Rows are points. The last column is the point's height on a tilted bowl or saddle (a function of degree 2), plus a little noise. Count its main directions that bend up, bend down and stay straight.

Points (12 x 3):
[[ -2.9   3.2   2.1]
 [ -3.5   3.1   3.1]
 [  0.7  -0.3   2.0]
 [  5.3  -3.0  -3.5]
 [-10.2  -2.6   8.2]
 [  4.5   0.6  -2.5]
 [  0.0  -0.8   2.5]
 [  3.6  -2.8  -1.8]
 [  1.0  -5.6  -5.8]
 [  6.8  -2.3  -4.1]
 [ -1.6   1.6   3.0]
 [ -2.9  -3.9   0.6]]
Directions: 0 up, 1 down, 1 straight

Points:
[[ 7.0  5.6  2.4  7.6]
 [ 4.6  3.5 -0.2  4.1]
 [ 4.3  8.0  3.3  4.9]
 [ 1.0  1.1 -1.4  3.0]
 [-4.2  5.9 -7.8 -1.0]
 [ 2.2  3.3  4.4  5.7]
 [-2.0  2.9  1.8  4.0]
 [-2.0  1.7 -2.6  3.1]
 [ 1.7  8.0  7.0  3.6]
 [-6.7 -2.1  3.2  4.6]
 [ 1.1 -0.6 -4.0  0.7]
 [-0.2 -2.1 -2.9  1.7]
 [-0.7  2.2 -0.3  3.6]
 [-3.0 -3.4  5.5  2.5]
 [ 4.1  5.2  0.8  4.5]
 [ 1.7 -1.5 -4.8 -0.5]
 [-1.9  3.2 -1.2  3.2]
 [-2.3 -5.0  2.0  2.3]]
Directions: 1 up, 2 down, 0 straight

Points, 17 rows:
[[  1.5   4.2   1.8   2.3]
 [ -0.8   2.6   1.1   1.7]
 [ -0.8  -5.8  -1.4   2.2]
 [ -3.6   1.3  -0.1   1.0]
 [ -6.2   0.1   1.5  -1.0]
 [ -2.1   0.8  10.8 -12.2]
 [  0.8  -0.9  -2.5   3.5]
 [  0.6   0.6   6.4  -2.3]
 [ -1.0   4.5  -0.8   1.6]
 [ -0.8  -0.6   0.7   2.6]
 [  0.5   1.1  -5.3   2.3]
 [  1.9   5.9  -7.1   0.8]
 [  0.8   9.9   3.1  -2.5]
 [  3.1   4.5  -2.9   4.0]
 [  2.9  -1.9   7.0  -2.4]
 [  4.7   3.2   1.1   4.2]
 [  2.8  -6.5  -2.4   1.7]]
Directions: 0 up, 2 down, 1 straight

Points:
[[  7.4  -4.6   3.9  -1.8   4.1]
 [  4.9   1.8  -3.5  -1.9  -1.9]
 [  1.3  -8.5  -0.4  -0.2   3.5]
 [ -2.6   2.1  -4.3  -0.2   0.1]
 [ -5.0   3.7  -0.6   0.3   1.7]
 [  0.7   0.2  -1.3   6.4   5.1]
 [ -1.5   1.8  -1.6   2.9   0.5]
 [ -5.1   5.5  -0.4  -2.0   2.4]
 [ -2.7  -0.5   1.8  -2.0  -0.3]
 [ -6.4  -5.2   5.8   9.3  14.5]
 [ -2.9   1.0  -6.1   4.9   1.3]
 [ -2.9   1.6  -4.4   2.4   0.3]
 [  1.8  -1.6  -1.8  -3.9   1.0]
 [ -5.1   7.2  -0.8  -4.7   4.4]
 [  2.6   2.7   6.2   3.0   4.5]
 [  2.5  -2.8  -2.5  -1.7   2.0]
 [  3.7   0.4  -0.6  -0.1  -0.7]
 [ -2.6   0.4 -12.9   5.0   3.6]
 [ -1.9   1.2   6.9  -1.5   1.6]
 [ -1.5  -1.8   1.2  -3.9  -0.3]
 [ -7.0  -0.9   1.3  -1.8   1.3]
 [  3.2   0.7  -1.9   5.7   3.9]
 [  0.8  -3.0   1.8  -1.4   0.0]
 [  5.0  -0.6   8.4  -0.7   2.1]
 [ -4.0   5.3  -2.6   1.3   0.3]
 [  2.8   4.0   0.6   0.2  -3.5]]
Directions: 2 up, 1 down, 1 straight

Points:
[[ -2.7  -0.1  -0.9   4.9   0.8]
 [ -0.7   6.0   1.8   5.0   6.3]
 [  0.4   0.3   0.0   0.1  -0.2]
 [ -1.0   3.1   3.5  -0.7   1.4]
 [ -2.2  -2.5   0.8  -3.9   0.5]
 [  0.4  -6.1   0.1   0.9  -2.8]
 [  2.8  -1.1   5.2   4.3  -3.4]
 [  0.9  -1.9  -1.8   5.6   3.0]
 [  4.0   2.8  -0.5   5.1   3.9]
 [  1.1  -3.8   2.2  -3.0  -0.8]
 [ -0.2  -2.2  -3.9  -1.8   2.4]
 [ -3.3  -3.8  -4.5   3.1   1.5]
 [  3.0  -3.1   1.2  -4.7  -0.9]
 [ -1.1   3.6   3.1  -5.0   2.5]
 [ -6.9   4.2   5.0  -2.9   6.8]
 [  0.9  -3.0   5.4  -1.7  -1.2]
 [ -1.3  -4.6  -0.8  -9.7   6.5]
 [ -7.2  -0.3  -1.3  -1.5  -1.2]
 [  9.1  -0.4  -0.7   0.7  -6.2]
 [ -5.0  -6.2   4.9  -4.8   0.0]
 [ -3.9  -4.8  -2.3   0.3  -2.9]
 [  4.3 -10.3   0.3  -7.6   6.9]
 [ -4.7   3.9  -7.6  -2.8   7.3]
 [  0.2  -3.4   2.3  -1.1  -2.2]]
Directions: 2 up, 1 down, 1 straight

Points (39 x 7):
[[ -2.4   0.0   1.2   2.9  -1.9   0.4  -1.5]
 [  4.1  -7.2  -0.3  -0.3   0.0   4.5  -1.6]
 [ -2.7  -2.0   6.0  -0.8  -1.6   2.4  -2.7]
 [ -5.9  -4.0  -2.5  -3.0   1.4  -0.6  -2.8]
 [ -4.5   3.2  -0.7   1.2  -3.3   5.0  -3.9]
 [ -2.0   2.2   5.2   5.7   0.3   1.1  -3.8]
 [  3.9   1.6  -0.7   6.7  -0.3  -1.1  -2.2]
 [  2.1  -0.1  -4.2   0.1  -0.1   0.9  -0.9]
 [  0.2  -5.8  -3.2  -2.0   4.1  -1.4  -1.4]
 [ -1.9  -8.8  -3.7   1.1   0.5   1.2  -2.1]
 [  2.4   1.9  -1.3 -10.9  -4.6   2.0  -4.6]
 [ -7.2   1.5   1.8   4.8  13.9   1.2  -9.9]
 [  2.5   3.7   0.5   1.0   1.4   5.8  -3.3]
 [  1.5  -7.3  -5.3  -3.7  -0.7  -4.5  -2.3]
 [ -0.3  -1.3  -4.6   3.4  -6.4   1.2  -2.0]
 [  2.3   1.2   0.0   7.7   0.3   4.4  -3.5]
 [  0.2  -1.2  -3.4  -6.6   1.9   1.2  -2.1]
 [  0.2   3.4  -1.7  -8.8  -0.8   1.4  -3.8]
 [ -2.7   1.6  -2.2  -0.6   5.0   8.6  -5.0]
 [  2.1   4.0   0.5   5.8  -9.5   0.0  -4.4]
 [  5.3   2.8  -3.0   3.8   6.4  -0.9  -3.1]
 [  5.1  -3.0   3.3   6.3   1.9  -0.7  -3.0]
 [ -2.3   0.5  -1.7   3.0   0.4   5.1  -2.5]
 [ -2.6   7.7  -3.3  -0.2  -3.4   0.4  -4.6]
 [  1.9   3.5  -3.8   0.8  -3.7  -1.2  -1.8]
 [  0.2  10.3  -2.3 -10.0  -4.0  -0.4  -8.7]
 [ -5.8   7.2   4.1  -6.6  -0.4  -1.7  -6.3]
 [ -0.6   2.9  -1.4  -2.8  -3.0   0.7  -1.8]
 [ -3.9   2.8  -2.7  -3.2   0.3   1.4  -3.1]
 [ -0.7   1.5   0.1   2.7  -3.9  -3.0  -1.4]
 [  1.2   3.4  -4.2   3.5   0.5   1.5  -2.2]
 [  0.4   4.3   0.8   7.5   4.5  -0.9  -4.1]
 [ -0.8   6.2   3.5  -0.1   1.5  -0.6  -3.4]
 [ -0.5   0.7  -2.2  -5.0  -2.2  -8.0  -2.9]
 [  7.0   3.2   3.7   1.3  -4.1   2.1  -4.0]
 [  5.9  -2.7   2.1   3.2  -0.6   3.6  -2.4]
 [ -1.4  -6.6   5.3   5.6  -0.2  -0.2  -3.6]
 [ -3.5   5.1   3.8  -2.2  -3.5   2.3  -4.2]
 [  0.6   0.1  -1.0   2.3   5.5   6.0  -3.0]]
Directions: 0 up, 6 down, 0 straight

Points, 39 rows:
[[  1.2   1.1   2.2  -7.2 -10.7   0.8   4.6]
 [  6.5   3.2   1.1  -3.6  -0.1  -7.1   1.9]
 [ -1.3   2.0   1.1  -4.6  -0.2  -3.1  -0.1]
 [  4.0  -4.5   5.6   9.5   1.0  -0.9   0.1]
 [ -2.7  -2.8  -5.8   1.7  -3.0  -7.3   8.1]
 [  3.8   1.1  -6.7   1.4   0.0   0.0   2.2]
 [  0.7   7.8   2.1   0.4   7.8  -6.5   4.3]
 [  5.2  -0.9   2.5   1.2  -2.2   0.6  -0.6]
 [  4.4   1.2  -3.4  -6.6   5.3   1.2   5.4]
 [ -0.3  -5.4   4.5  -2.3   1.0   2.4  -0.9]
 [  1.6  -0.8  -2.6  -2.6   2.3  -6.2   1.6]
 [ -3.7   0.3   8.1   0.9   3.6   2.3  -1.4]
 [ -3.6  -0.3  -0.8   7.9   3.0   0.8   0.7]
 [  0.0   4.6  -4.8  -1.1  -1.9  -3.7   2.4]
 [  6.7   0.9  -5.6  -2.8   3.4   0.1   3.7]
 [  4.0   3.2  -4.8  -0.5  -2.2   4.6   3.1]
 [  4.8  -3.8  -0.9   4.4  -2.0  -2.1   1.7]
 [  7.0  -2.3  -3.1  -3.0  -4.3   4.3   4.9]
 [  4.3  -0.5  -2.2   4.3   3.0   4.7   0.1]
 [  4.0  -0.1   2.8   5.9   0.1  -1.5  -0.3]
 [  1.7  -2.5   0.5  -3.3  -2.4   4.2   1.2]
 [  2.5   2.7   1.2   3.5  -2.3  -2.3   0.1]
 [ -2.6  -2.0  -2.7  -2.7  -0.1   0.0   1.7]
 [ -1.0  -3.1   4.4  -0.8   2.2   1.3  -1.7]
 [ -1.4  -2.0  -2.8   8.2  -7.3  -7.7  12.2]
 [ -1.2   0.2   7.7  -4.2   0.3   4.4  -0.1]
 [  3.1  -2.4  -5.4  -4.0  -0.7  -1.5   4.2]
 [  8.4  -7.7   3.5   2.8  -1.4  -5.2   4.7]
 [ -0.9   6.1   5.7   2.0  -3.0   2.9   0.5]
 [  1.9   0.7  -2.2  -7.5  -0.1   7.0   7.4]
 [  2.9   1.4  -3.1   2.9   3.8  -4.5   1.4]
 [  0.7   1.2  -6.9  -2.0   2.0  -2.5   2.4]
 [  7.1  -2.3   4.2  -0.9  -0.6  -3.3   0.6]
 [ -0.1   2.8   3.3  -1.4   3.6  -1.0  -0.2]
 [ -1.1   1.8  -1.3  -0.1  -4.6   0.4   0.8]
 [ -4.3  -2.7  -4.2   0.5   0.0   2.4   2.1]
 [ -1.3  -1.2  -7.7   0.6  -0.6  -1.6   3.9]
 [  1.9  -0.2   3.4   3.9  -2.9  -4.3   0.1]
 [  8.8  -4.0  -6.7   0.6  -7.2   2.2   8.7]]
Directions: 4 up, 0 down, 2 straight

Points (39 x 7):
[[  2.8   7.0  -3.7   2.1   3.1  -3.2   0.5]
 [ -1.1  -2.9  -2.5  -3.5   2.0   2.2  -1.4]
 [  1.5  -6.8  -2.9   2.4   4.2   1.3  -3.3]
 [  4.4   0.3  -2.4   1.2   3.5   3.3  -0.5]
 [  0.3  -0.2  -0.4   1.2  -1.5   1.1   0.3]
 [  5.0   1.5  -0.7   2.1  -5.0   9.9  -6.3]
 [  3.4  -4.8   3.5  -5.6   5.9  -4.1  -3.3]
 [  0.7  -2.6  -1.4  -0.9   0.9   2.5  -0.2]
 [  2.4  -0.7   4.1   7.7  -2.3   4.0  -5.8]
 [  2.1  -2.3  -2.6  -8.5  -3.0   0.6  -3.9]
 [ -2.6  -4.7  -4.9   1.0   1.4   1.5  -3.3]
 [  0.1   3.8  -1.4  -0.9  -0.9  -2.2   1.8]
 [  2.5   1.1   1.1  -3.2   0.9  -4.2   2.2]
 [ -2.6  -1.8  -7.0  11.1   0.6  -1.6 -12.6]
 [  1.5  -2.1   0.6   4.7  -1.8   1.4  -1.5]
 [ -5.4   5.3   1.6   4.6  10.2  -3.3  -1.4]
 [ 10.5  -3.8   0.7   3.3  -4.6  -2.6  -6.2]
 [ -4.3   2.2   0.4  -2.2  -2.5  -2.5   1.7]
 [  2.5  -3.1   3.7   2.1   0.6  -9.7   1.1]
 [ -6.0  -4.4   0.5   1.3   1.3  -2.3  -0.3]
 [ -2.0   0.2  -1.1   1.0  -1.2  -5.0   1.7]
 [  3.6   3.7  -1.7   2.6 -11.5  -4.6  -5.2]
 [  2.2  -0.2  -1.2  -2.5   7.2  -1.9   0.1]
 [  2.4   0.2   4.4   4.6  -0.7  -0.4  -1.8]
 [ -0.1   7.2   1.3  -2.9  -2.5   0.1   0.0]
 [  0.0  -2.4  -2.8  -1.8   1.1   3.5  -0.9]
 [  6.3   2.6   1.8   0.1   5.9   7.9  -1.5]
 [  0.3   2.7  -4.4  -3.5   3.5   3.5  -0.2]
 [  1.7   2.8   6.9  -4.9   0.8  -1.4  -0.1]
 [  6.1  -5.7   4.3  -3.7   0.3   4.9  -6.3]
 [  0.5  -1.5   1.3  -3.0  -1.7  -5.1   2.1]
 [  2.5   0.3   2.4   2.1  -5.3   2.1  -3.0]
 [ -3.4   0.7   2.1   2.0   5.7  -6.4   1.9]
 [ -2.4  -5.5   0.1  -2.9   2.5   0.8  -1.2]
 [  0.2  -5.9  -6.9  -1.6  10.5   7.9 -10.6]
 [ -1.7  -2.1   2.5  -3.1   2.1   1.6   0.6]
 [ -4.5  -1.0  -0.5   2.3   5.0   0.1  -0.9]
 [  5.2   2.9  -1.9  -4.2  -5.0   0.2  -1.5]
 [  7.6  -2.2   4.9   2.8   1.7  -7.2  -3.4]]
Directions: 0 up, 3 down, 3 straight
